Every row gives one point. To make a cloud, some directions were put in groups of two or more. Within a group, all points are equally far from the middle, so they leave a hole (a ring in 2 directions, a hollow ball in 3). The other directions are filled evenly. Then the cloud was stretched, turned, moved and blurred a little. How many holes are there, and how many directions does each take, smallest first?

Cloud (21 x 3):
45,10,-37
62,-26,12
-54,-58,-12
-29,5,-36
-42,-27,-20
-1,-9,-73
57,-62,-29
16,19,-23
-20,65,-14
33,-8,48
26,20,23
50,44,10
5,25,13
53,-28,-51
-3,-11,18
-35,-11,-33
18,-41,-7
17,-46,-43
27,-48,-50
20,62,-14
47,5,33
Holes: 0

Cloud, 28 rows:
-65,38,21,-35
2,31,14,36
40,-7,19,-13
37,-42,12,36
-10,22,8,75
-15,-39,60,12
-13,30,-12,35
33,20,18,-4
0,-46,25,4
-18,-3,95,22
-20,38,37,32
31,12,29,-15
-10,41,-11,0
30,-1,29,27
-23,-31,14,-47
-32,34,86,27
-31,7,-34,-30
-28,42,49,22
30,-35,29,67
11,28,-7,43
-65,-18,30,-24
-3,27,1,55
-23,-38,-20,2
21,-37,34,36
-38,34,-7,-14
-6,17,61,48
-49,-27,9,-7
-41,-37,5,7
Holes: 1 (2)

Cloud:
23,13,35,3,45,-21
45,33,5,-68,-67,22
29,57,44,8,-18,60
16,-23,13,3,-22,-71
41,42,-26,44,-28,-28
29,4,-39,31,-53,61
72,-21,-3,65,16,20
-24,52,-20,13,-51,4
-3,0,11,39,45,51
4,-2,-27,55,-31,35
23,29,-30,-42,22,1
1,0,49,-35,-3,37
-3,39,-42,22,-36,-18
15,50,-32,43,64,1
62,36,15,44,-27,-17
5,-3,18,-45,18,11
41,73,-8,-22,-24,38
28,37,61,-4,-5,28
16,-2,9,52,-35,3
-17,30,-61,24,-5,-31
-23,47,12,38,29,-28
28,24,-39,-30,24,21
63,22,-18,40,-6,57
-31,61,-20,-23,-68,-5
29,18,-14,-50,-94,36
-25,7,38,8,-25,-45
13,85,-20,4,29,-12
-39,41,-26,-11,-61,36
47,-56,8,43,-15,21
33,-5,21,24,57,2
42,4,-29,-40,-24,78
-34,-21,-29,-26,3,-39
6,36,-7,-66,-26,64
-29,-20,-61,-14,47,-23
-42,-36,-2,-34,-11,23
-23,-45,11,-22,-52,11
57,69,-18,-29,-40,-32
47,-3,-50,-4,-42,54
53,10,14,-42,-38,-67
0,35,-45,-5,25,58
24,27,54,-14,17,-12
-35,-15,32,13,-22,15
53,-2,-32,74,2,-3
42,-3,-8,-40,-50,-31
-29,-24,-6,55,3,45
-2,32,-35,-26,3,77
37,-65,-35,-10,-25,10
19,-27,-16,-15,66,-13
-35,36,14,-65,-10,-38
2,-43,15,28,-26,-4
41,3,-63,7,-23,-11
-23,41,-37,-6,6,62
-28,40,-30,-46,0,16
59,14,23,-46,-12,-44
-26,-29,-3,-44,-64,11
Holes: 2 (2, 2)
